Every row gives one point. The points of each table are mixes of a few directions, plus a little noise. Count the directions of each table, and those that both share. Where both have some left over, give the other angles between the two spaces (their principal angles), to ten degrees, smallest first.

First (7 x 3)
[[ -1  16  16]
 [  8 -21  27]
 [ -1   1 -12]
 [  6 -60 -59]
 [ -7  53  49]
 [  3   6  34]
 [ -8   6 -55]]
Second (7 x 3)
[[ 10   6 -18]
 [-30 -19  51]
 [ 34  22 -57]
 [-21 -14  36]
 [ 33  22 -56]
 [-26 -17  43]
 [  0   0   0]]
Directions: first 2, second 1, shared 0; angles 40

First (5 x 4)
[[ 34  -5 -34  30]
 [ 26  13   4  -5]
 [  3  29  48 -48]
 [ -7 -32 -52  53]
 [-57  -3  35 -28]]
Second (8 x 4)
[[ 50 -12 -56  52]
 [-41   9  45 -41]
 [-14   3  16 -14]
 [ 23  -6 -26  25]
 [ 54 -13 -60  55]
 [-35   9  39 -36]
 [ -2   1   2  -1]
 [-37   8  41 -38]]
Directions: first 2, second 1, shared 1

First (8 x 6)
[[ -7  -1 -13 -13 -14  25]
 [ 28 -22   1  24  13  38]
 [ 16  14  -4 -18 -16   9]
 [-21   1  -6  15 -11 -48]
 [ -2 -10  -2  -2   7  30]
 [ -2  -2   7  -5  13  14]
 [ -5  16   0   4 -15 -57]
 [ -9   4  17  -5  23 -11]]
Second (7 x 6)
[[ -5  11   5   7   0   5]
 [-13  31  14  20  -1  14]
 [ -9  21   9  13  -1   9]
 [  0   0   0   0   0   0]
 [ 13 -30 -14 -20   1 -14]
 [-11  27  12  18  -1  12]
 [ 25 -60 -27 -39   2 -27]]
Directions: first 4, second 1, shared 0; angles 80

First (8 x 8)
[[ -3  -3  -4  -9  -8   2 -16 -19]
 [ -1  -1  -1  -3  -2   1  -6  -6]
 [ 11   8  12  30  24  -7  50  60]
 [  8   6  10  24  19  -4  40  48]
 [ -3  -2  -4  -9  -7   2 -14 -17]
 [ -7  -6  -8 -20 -15   4 -34 -40]
 [  2   2   3   6   4   0   9  12]
 [ -7  -5  -7 -19 -15   4 -31 -37]]
Second (9 x 8)
[[-22  14  48   3 -14  30 -14   8]
 [  7  13 -18 -11   8 -50   9  -7]
 [-16  12   7  13  -3  25 -13   4]
 [  1 -10   5  22   2 -10 -11   3]
 [ 22 -31 -30 -19   8 -24  24  -8]
 [ -7  13 -19  -1   6 -11  -1  -4]
 [-43   0   9   0  -6   7  -9  -2]
 [ 21  24  16  12  -4  37  -9  11]
 [ 36 -36 -18 -21   4  -5  26  -3]]
Directions: first 1, second 5, shared 0; angles 70

First (7 x 9)
[[ 32 -21 -21   2   7  -1   3 -33  -9]
 [ 26   5  -8 -28  11   5  34  16  36]
 [ 23 -16  -9  18  -3   0  26 -20   9]
 [-34  18  16 -12   0  -5 -33  18 -19]
 [-39   0  -5  10 -13  31 -58  13 -14]
 [ 15  -2   3   4   1 -11  29  -5  10]
 [-24  15  23   4  -3 -18  -2  10 -13]]
Second (8 x 9)
[[  8   6  10  -5  -1  -1 -11  -3   8]
 [-32 -24 -41  17   7   4  41  12 -29]
 [ 14  10  18  -7  -2  -2 -17  -5  12]
 [  9   7  11  -5  -2  -1 -12  -3   9]
 [-47 -37 -60  24   9   5  59  17 -42]
 [ 18  13  22  -9  -4  -2 -22  -6  16]
 [ 14  11  18  -8  -2  -2 -17  -5  12]
 [ 16  12  20  -8  -3  -2 -21  -5  14]]
Directions: first 4, second 1, shared 0; angles 70

First (8 x 11)
[[  7  -5   8 -10  11   4   7   2  10  -3  -8]
 [ 21 -15  22 -27  32  14  20   8  29 -10 -25]
 [  9  -6   9 -11  12   6   8   3  11  -4 -10]
 [-30  21 -32  38 -46 -21 -28 -11 -41  13  36]
 [  2  -2   3  -3   4   2   1   1   4  -1  -3]
 [-18  13 -18  22 -27 -12 -17  -6 -23   8  21]
 [ 17 -12  17 -22  26  12  17   6  23  -8 -20]
 [ -8   6  -8  10 -12  -5  -7  -3 -10   3   9]]
Second (8 x 11)
[[ -5  18  60 -15  33   6  36  20  44  -1 -48]
 [-13  15  -5  12 -15  -5  -7  -8 -10  -1   8]
 [  4 -13 -24   1  -8  -3 -12  -2 -16   6  16]
 [ -6 -10 -13  -4   0  -6  -1  15  -8  25   5]
 [ 18 -24 -26   9 -12  -2 -19  -2 -21  -3  23]
 [ 11  14   1  -5  -1  16  -4 -37   7 -43   2]
 [ -9  10   4 -18  11   7  12  -5  13   2 -12]
 [  0  -8   2  19  -8 -13  -6  19 -10  15   5]]
Directions: first 1, second 4, shared 1

First (8 x 12)
[[  6 -21  -1 -29  -1   5 -29 -18 -35  25 -19 -16]
 [  0 -17   6   2   0  12 -12   8   2   9  22  15]
 [-13  30   7  22   1  -3  29   8  22 -34  -1  10]
 [ -4  56 -16  29   1 -31  57   7  39 -44 -19 -13]
 [  9 -23  -3 -15  -1   4 -22  -5 -16  25   3  -5]
 [-26  45  20  24   2   2  35   5  18 -54 -14  14]
 [ 11 -29  -5  -5  -1   6 -20   6  -2  28  24   5]
 [ 16 -41  -8 -28  -2   6 -38 -10 -28  45   5 -10]]
Second (9 x 12)
[[ 10  18 -28  -6  -6 -17  34 -17 -46  12 -44 -12]
 [ 26   5 -47  10  -6 -27  40   2 -17  29  -7  -6]
 [  0   3  10 -15   7 -16 -36  -3  59 -17   3 -44]
 [-27  12  37  -9   3  23 -12 -13 -20 -30 -24   8]
 [-23  19  27  17   3  16  12   8  12 -36   5  24]
 [  5 -24   5  -9   2   7 -28   3   9  16  19  -2]
 [ 22 -60 -12  -3  -3  18 -28  15 -18  60  52  29]
 [ -9   8   8   5  -1   8  10  -1 -12 -10  -6  13]
 [ -3  18   1  10   3 -12   9   6  34 -21   2 -10]]
Directions: first 3, second 4, shared 3

First (11 x 12)
[[ 13 -17  29  21 -27 -26 -21 -16 -23  -1  48  60]
 [ -1 -13  15  18 -13 -15  -1  -6 -14   2  23  22]
 [ -1   0  21 -13  10  34 -10   5  13  -2   6 -12]
 [ -7 -17   8  32  -7 -34   7  12  -7  20  25   8]
 [  8  15 -19 -20  20   5  -9  18  23   8 -19 -18]
 [  3  23  -6 -25 -25  14   5  -6  23   9 -36 -23]
 [-12  -7   0   8   2  12  16 -15 -20 -19  -3  -4]
 [  1   4   0 -19  28  33  -9   7   9 -13  -5 -14]
 [ 16  26 -36 -23   1 -23  -7  20  32  24 -36 -16]
 [  2  -9   1   7   7  -6  -5  -5 -15 -11  15  19]
 [-22  -6 -13  14   4   8  35 -12 -20 -16 -18 -24]]
Second (10 x 12)
[[ 15   2  21 -13  -1  12 -28   3  13   4  18  17]
 [  0  10 -22 -13  17   7   5   5   6  -5 -23 -19]
 [  8  21 -40 -25  11   0   4   1  11  -7 -40 -15]
 [ -4   1  -5  -2  13   6   3   8   5   1  -5 -14]
 [ -5 -14  -6  27  16 -35   5  25   0  22  19  -2]
 [ -4  -1  43  14 -57 -11   3   3  22  44  12  -8]
 [ 12  -2  27  -7 -15  10 -24 -10   1  -2  22  27]
 [  5   5 -47  -5  28 -13   7  -7 -20 -28 -21   9]
 [ -6  -5 -16  13 -13 -16  18 -25 -32 -20  -7  17]
 [-18 -18  43  12   1  39   7  -5  -7  -8  24 -12]]
Directions: first 5, second 5, shared 5

First (10 x 14)
[[-24 -19   4  -9 -14  -4 -10  -6  -9  -7   6  13  12 -13]
 [  2   6   6 -16 -12  37  17 -25   1 -20   0 -21  -8 -30]
 [ 10 -18  11  -7   1  15  10  -6  -7   4 -15 -22 -15  12]
 [-17  26   1   6 -13   4   4  10   4 -28  20  10  28 -20]
 [ 40  37  11  24  16  23  38  31   9 -12 -11 -43  -7  36]
 [-21   2  -9  -9 -11  -7 -15 -12   2  -6  15  24  12 -29]
 [ 13 -32   0  -7  12  -7  -7  -9  -7  29 -20  -7 -25  22]
 [ -3 -17  -5   2   7 -23 -16   3  -4  20  -4  14  -3  13]
 [ -1  23  -8  12   3 -12  -3  13   8  -4  10  12  13  -2]
 [  1  -8 -12   4  11 -27 -19   2   2  24  -2  19  -5  10]]
Second (11 x 14)
[[ 33  18 -39  -6  12   8  20 -21   3  15   0   4  -8  -7]
 [ 13  -8  -2   0  -2   6  10   0   2   3 -11  -8 -12  -1]
 [-20 -14   7  -2  -7  -1  -4   2   0   1  -5   3  -8   4]
 [ -9   5 -52 -18   8  10  17 -40   0  24  -2  29 -28   2]
 [  1  -3  -8   3  10 -10   0   8   5   6   5   4 -10   9]
 [-33  -7  47  15  -7 -20 -33  36  -2 -23  15  -7  28   8]
 [-31   1  40   6 -13  -5 -27  16  -8 -21  11  -4  31  -3]
 [-15 -15  36  13  -3 -16 -19  31   1 -14   5 -11   9  12]
 [ -1  -4  13  -3 -13  10   4  -3  -4  -4 -12  -7  -1  -9]
 [ 60  26 -21   3  16   5  19  -5   3   4   4 -13  10 -13]
 [  2   2 -23 -12  -2  12  12 -23  -1  10  -7   9 -14  -6]]
Directions: first 4, second 4, shared 0; angles 30, 30, 40, 50

First (9 x 18)
[[ 10  23  -9  18  15  -7  -3  16  -3   9 -17 -22  22  17 -24  28  -5  17]
 [ -2 -47   8  -5  13 -25 -21  -5  40  -6  -4  45 -14 -16   2 -19 -15   6]
 [  5  -6 -14   4  -3  -9 -12   5  -1   3 -11 -19   9  -1  -1   7   9  16]
 [-18  -5   8  -6   1  35   7  -8 -15  -6   9   1 -12  -7  13  -9   4  11]
 [-12  22   1  -5   5  12  21   8   0   4  -3 -16  -9  -7  10  19 -14 -14]
 [ -8 -21   4 -39 -39  12  18 -22 -17 -30  12  16 -22 -23  33 -38  22 -33]
 [ 16  19  -8  33   7 -10 -21   7  -5  29   8 -21  22  26 -21  15   8  20]
 [ 14  -9   9  -3   6 -17  -2   0   8 -15 -10  32  11   9 -22 -10  -3  -4]
 [ -4  24   1   3  -5   9  13   0  -8  13  13 -14  -6   2  10   8  -3 -19]]
Second (11 x 18)
[[ -2  -4   5  -3  -1   8   2  -4  -4  -5   3   8  -2   0   0  -7   3   1]
 [  7   4 -13 -10 -19  -8   4   2 -10  -7  -8 -19   5  -5   8   1  14  -9]
 [ -5 -12   5  -3  -7  14  -3 -10  -9  -5  11   8  -6  -3   7 -17  10   5]
 [ -5 -13  -2   3  -9  10 -11 -11  -7   5  15  -3  -6  -3  13 -14  13   9]
 [ -6 -14   8 -10 -11  20   1 -14 -15 -12  12  13  -6  -4   8 -24  15   3]
 [ -7  11  19  27  53  -6  -3  16  36  22  -2  28  -1  13 -27  26 -47  11]
 [ -2  -9  -2  -8 -15  10  -1  -9 -13  -7   6  -1  -3  -4   9 -15  16   0]
 [  8  39   4  17  50 -37  16  37  42  12 -36   4  16  13 -41  57 -57 -12]
 [ 14   8 -37   1 -34 -30 -14   7  -5  16  -8 -60   9  -9  21  15  24  -7]
 [ -1 -10   1 -11 -16  11   2 -10 -16 -12   5   1  -3  -4   9 -17  17  -1]
 [ -4  -2  12  -3   9  10   6  -2   0  -9   1  20  -2   2  -8  -6  -7   0]]
Directions: first 6, second 3, shared 3

First (10 x 20)
[[ -1   6  11  -7  -1  -1  11 -12 -21   2   0  -7  25  14   2  -5  22   2
    5   9]
 [ -2   7  14  -9  -2  -1  13 -15 -26   2   0  -9  31  18   2  -6  27   3
    6  11]
 [  0  -2  -3   2   0   0  -3   3   6   0   0   2  -7  -4  -1   1  -6  -1
   -1  -2]
 [ -1   4   9  -6  -1  -1   8  -9 -16   1   0  -6  20  11   2  -4  17   2
    4   7]
 [  3 -14 -27  17   3   3 -26  29  50  -4   1  18 -60 -34  -5  12 -52  -5
  -11 -21]
 [ -2   8  16 -10  -2  -2  16 -17 -30   2   0 -11  36  21   3  -7  32   3
    6  13]
 [  3 -12 -23  15   3   2 -22  24  42  -3   1  15 -50 -29  -4  10 -44  -4
   -9 -17]
 [  2  -7 -13   8   1   1 -12  13  23  -2   0   8 -28 -16  -2   6 -25  -2
   -5 -10]
 [ -1   6  11  -7  -1  -1  11 -12 -21   2   0  -7  25  14   2  -5  22   2
    4   9]
 [ -1   2   3  -2   0   0   3  -4  -6   0   0  -2   8   4   1  -2   7   1
    1   3]]
Second (9 x 20)
[[  8  -9  -2   5  14 -12 -14   5  14  -3  -7 -14  -7 -16 -18  -8 -25   3
   42   3]
 [ -5   7   1  -6 -11   6  13  -7 -13   0   6  10   8  13  15   5  20  -5
  -32  -1]
 [  9 -10  -3  -2  12 -16  -3  -7   4  -7  -5 -15   6 -13 -16 -11 -14  -3
   36  10]
 [  2  -3   0   6   7  -2 -13  10  12   1  -4  -5  -9  -8  -9  -3 -16   4
   21  -1]
 [ -3   6   0 -13 -15   4  24 -21 -23  -2   8  11  20  17  19   4  33 -11
  -42   3]
 [ 11 -11  -3  -1  14 -17  -5  -4   7  -7  -6 -17   3 -15 -17 -12 -18  -3
   43  10]
 [-16  13   6  12 -13  26 -10  25   8  14   6  20 -19  12  15  17   5  11
  -41 -19]
 [-15  13   6  15  -9  26 -14  28  10  14   4  19 -23   9  12  17   1  14
  -33 -20]
 [  9  -7  -5 -15   0 -17  21 -29 -18 -10   1  -9  25   1  -1 -10  14 -15
    6  16]]
Directions: first 1, second 2, shared 0; angles 40

First (10 x 24)
[[ 30  27 -16  -7  25  50  -9 -14  -9  17  60  -9  11 -41 -28  -6   4  55
   -9  16  -7 -38  39 -27]
 [-19  -3 -13  22  -3  12   5   2   7  -1 -17   6  -5  14   4 -10   0 -23
  -13 -30  10  10 -43  10]
 [ 25   2  18 -28   5 -13  -3   1  -6   2  22  -5   8 -17  -4  11  -1  31
   21  41 -13 -14  56 -12]
 [-15  -3  -5  11 -10  -8  -3  -1  -3  -5 -16   3  -7  13   4  -5   4 -26
  -14 -21   5  17 -29   8]
 [-12 -19  20  -5 -11 -33  11  13  12  -9 -33   5   0  22  20   9  -6 -17
   23   8   1  14  -5  14]
 [ 14 -10  20 -15  14   5  19  14  22   4   3   1  17  -8   9  12 -16  37
   45  37  -4 -25  34  -3]
 [-12  -2  -8  12  -5   0  -2  -1   0  -3 -13   2  -7  10   2  -4   2 -21
  -14 -20   6  11 -27   7]
 [ -8  -5   1   3  -7 -14  -1   2  -1  -4 -14   2  -5  10   5   1   2 -17
   -5  -7   2  12 -12   6]
 [ -5   8 -15   9  -6   5 -10  -9 -12  -1   5  -2  -9   0  -8  -7   9 -15
  -28 -21   3   9 -19   0]
 [  3   3  -2  -2  -2  -4  -6  -4  -7  -2   5  -2  -4  -2  -4  -1   4  -3
   -8  -1  -1   3   4  -2]]
Second (10 x 24)
[[  5   7   3  -4   5  14   1   0  -2   9  21   0  10 -14 -17  -3   8  17
   -6   9  -9 -16   8 -19]
 [ 21  -6 -23   8   0  -7 -12 -21  -7 -23 -12 -17 -26  10  43  14 -26  -7
   22  -4  22  30  33  42]
 [ -8  12  16 -21  16   0   7  20   6  19   7  16  16 -13 -50 -13  11  13
  -22  -3 -19 -33 -23 -29]
 [ 28  -1 -22   6   1  -2 -11 -17  -8 -21  -1 -20 -19   5  42  16 -24   3
   22   3  22  27  43  41]
 [-10   1  11  -3  -1   2   7  12   3  11   4   8  13  -3 -18  -7  12   2
  -10   1 -10 -12 -16 -18]
 [-22  -4  12   7 -12   7   9   5   4  11   5   8  14   1 -11  -7  21  -5
  -10   4 -12  -9 -24 -27]
 [  1   4   8  -2  -2   6   5  13   1   6  12   0  16  -7  -9  -4  10   9
   -6   7  -8  -7   0  -9]
 [  3  -5 -17  -1  10 -15 -13 -26  -2 -12 -25   0 -35  10  15   7 -26 -17
   11 -17  18  14   2  25]
 [  5  -6   2   5  -8 -24   6  20   4 -18 -30  -5  -1  21  25   6 -15 -19
    9 -11  11  29  -3  41]
 [-24  -2   9   5  -8  20   5  -7   0  19  19  12  12 -10 -21  -9  25   5
  -13  10 -16 -22 -21 -46]]
Directions: first 3, second 4, shared 1; angles 60, 80

First (10 x 32)
[[-11   2  -7 -20  -2  -7   2 -35 -27  -1 -42  -4   7  19 -12  25 -15  15
  -34 -16 -20  17  -5 -12  -2  20 -21  -1   2  -1  10   5]
 [ -3   3  12 -17  -7 -18   3  -3 -21   4 -14 -18   8  17  -4   4   1  18
   -5  -5  -6   5   2   4 -13  27 -12   8   0  10   2  25]
 [-15  -6  -3  17 -11 -17   5  17  -4  -2   3   0  -4  12   8  -4  15  21
    5  -2  22  -4  19   2 -12   9   2 -10   8  -5   1 -11]
 [  1  -1  -8   5   5  10  -2  -4   8  -2   2  10  -3  -8   0   1  -4  -9
   -2   1  -1  -1  -3  -4   8 -13   4  -3   0  -5   0 -13]
 [ 14   9  27 -25   0 -10  -1   8 -10   8   6 -27  10   3  -4  -9   0   0
   14   5 -12  -2  -9  13 -10  20  -4  21  -7  20  -6  44]
 [  6   8  18 -30  -1 -11   1 -11 -22   5 -16 -23  12  12  -9   6  -7   8
   -7  -4 -19   7  -9   4  -8  26 -14  16  -4  16   1  38]
 [  0   3  27  -8 -13 -28   4  29 -14   6  12 -28   7  15   5 -15  18  23
   22   4  12  -7  11  18 -24  31  -2  10   1  17  -6  35]
 [ 28   3  -5  11  22  42 -10   6  44  -1  38  21 -10 -43   2 -16  -9 -54
   23  19  -6 -11 -21   0  28 -52  24   6 -12  -4 -10 -16]
 [-21 -11 -40  24   3  16   1 -28   7 -11 -25  37 -11  -1   0  22 -10   0
  -33 -13   5   9   6 -23  18 -25  -1 -27   9 -28  12 -59]
 [ -1  -9 -21  43   6  22  -3  22  39  -7  35  32 -18 -26  15 -16  10 -22
   19  11  27 -13   9  -2  16 -45  27 -17   3 -19  -5 -50]]
Second (8 x 32)
[[ 13  18   7  -7   2  15   9  -7   3   5 -11  -1   2  -7   5  16 -14  -4
  -29  -7 -26   1 -15  12  -1  19 -21  -7   6  15  20   4]
 [ 18  26  -5 -21  -3  44  10 -10  24 -13 -29  12 -13 -25  36  23 -11 -16
  -60  -4 -23  17 -14  -3  12  32 -40 -19   3   6  14 -11]
 [ 11   7  25  10  10 -21   8   2 -24  29  15 -24  22  17 -35   2 -13   7
   15  -7 -28 -21 -18  33 -22   0   8  12   9  28  23  29]
 [ -1 -13  -6  -4   2  -4 -10  17   5 -12   8  -8 -13  -3  10 -26  30 -13
   26  16  33   6  12 -14  -3 -19  24  17  -8 -10 -37   3]
 [-23 -25  -9  14  -4 -27 -11   3  -9  -1  15   6   3  14 -16 -15   8  14
   39   3  29  -5  20 -13   3 -23  25   4  -6 -20 -15  -9]
 [-28 -14 -16  12 -11 -11  -4 -16  -1  -4  -3  27   4   8  -7  12 -17  24
    3 -10   7   0  16 -15  18  -2  -6 -20  -3 -24  12 -28]
 [  2  -1  17  12   7 -24   3   3 -22  22  16 -17  18  17 -31  -2  -7   9
   22  -5 -14 -18  -9  22 -17  -7  13  11   5  17  13  21]
 [  7   2 -14 -18  -2  27  -5   8  24 -25 -13   5 -24 -21  38 -10  23 -22
  -16  13  22  20   7 -22   9   1  -4   1  -7 -12 -30 -10]]
Directions: first 3, second 3, shared 0; angles 30, 50, 70

First (8 x 32)
[[-22   1  -2   3 -12   9  -2  23  12  12   3   7 -10  -8  -7 -12   5   5
   -8   8   5   6   7   5 -14  -7 -22   2 -20 -20  18  -6]
 [ 35   0   7  -6  17 -15   2 -34 -17 -19  -6  -9  14  14  12  21  -7  -9
   12 -10  -9 -10 -12  -9  25  12  38  -3  30  33 -29   8]
 [  0  -2  -8   2   5   2   1  -4  -3   1   2  -1   2  -2  -2  -4  -2   1
    0  -4   2   2   1   3  -4  -1  -5  -1   1  -3   1   2]
 [  1  -3 -15   4  11   4   3  -8  -7   1   3  -3   3  -4  -3  -8  -5   2
    1  -8   4   3   2   5  -7   0  -8  -3   3  -4   1   4]
 [ -6  -4 -24   7  12   9   4  -4  -6   5   5  -2   2  -9  -7 -16  -5   5
   -2  -9   8   7   6  10 -15  -3 -20  -4  -2 -14   8   4]
 [-21   1   1   2 -14   7  -2  23  13  11   2   7 -10  -7  -6  -9   6   4
   -7   9   3   4   6   3 -12  -7 -19   3 -18 -18  16  -6]
 [ 17   1   8  -4   5  -8   0 -14  -6  -9  -3  -4   6   8   7  12  -2  -5
    6  -3  -5  -6  -7  -6  14   6  20  -1  14  17 -14   3]
 [ -3   6  33  -9 -24  -8  -6  19  16  -1  -5   6  -7   9   5  17  11  -5
   -1  17  -8  -7  -4 -11  14   1  17   6  -7   8  -1  -9]]
Second (11 x 32)
[[ -1 -13   4 -10 -24  -4   4   0  -9  10 -27  15  14  19  -9 -11  33 -25
  -22 -19 -13   8  10   1  -8 -14   6 -13   5 -11   0  -9]
 [  2   1   1   4  -1   3  -2   3   3  -1   6  -1  -4  -1   3   0  -3   2
    2   4   1  -2   0   2   2   4   1   1  -2  -1   0   1]
 [  4  -1   3   7  -6   6  -3   6   6   0  10   0  -6   2   4  -4  -2   1
    0   7   1  -4   1   5   3   6   5   0  -5  -4   0   1]
 [ -6   7  -8  -8  22  -9   4 -11  -7  -4  -5  -7   5 -13  -3  11 -12   9
    9  -5   4   5  -6  -9  -2  -5 -11   7   7  13   0   2]
 [  5  -3   5   8 -12   8  -4   9   8   1  10   2  -7   6   4  -7   2  -2
   -3   8   0  -6   3   7   3   7   8  -3  -7  -8   0   0]
 [  6  -8   8   7 -25   9  -3  12   6   5   3   8  -4  15   2 -13  15 -12
  -11   3  -5  -4   7  10   1   4  12  -8  -7 -14   0  -3]
 [  5   2   3  11  -2   9  -5   8  10  -2  18  -3 -11  -1   7  -2  -9   7
    5  13   4  -8  -1   6   6  11   5   2  -8  -3   0   3]
 [ -5   9  -8  -4  26  -7   2 -10  -4  -6   2  -9   1 -16   0  13 -19  15
   13   1   7   2  -8  -8   0  -1 -11   9   5  14   0   4]
 [-17  18 -22 -24  60 -27  11 -32 -21 -11 -18 -17  16 -35  -9  32 -30  24
   23 -15  10  14 -16 -26  -6 -17 -31  17  20  36   1   5]
 [  1  -9   5  -3 -20   1   1   4  -3   7 -13  10   6  14  -4  -9  21 -16
  -14  -8  -8   3   7   3  -3  -6   7  -9   0 -10   0  -5]
 [  7  -4   7  11 -17  11  -5  12  10   2  14   3  -9   9   6  -9   3  -3
   -4  11  -1  -8   4  10   4  10  11  -4  -9 -11   0   0]]
Directions: first 2, second 2, shared 0; angles 60, 90
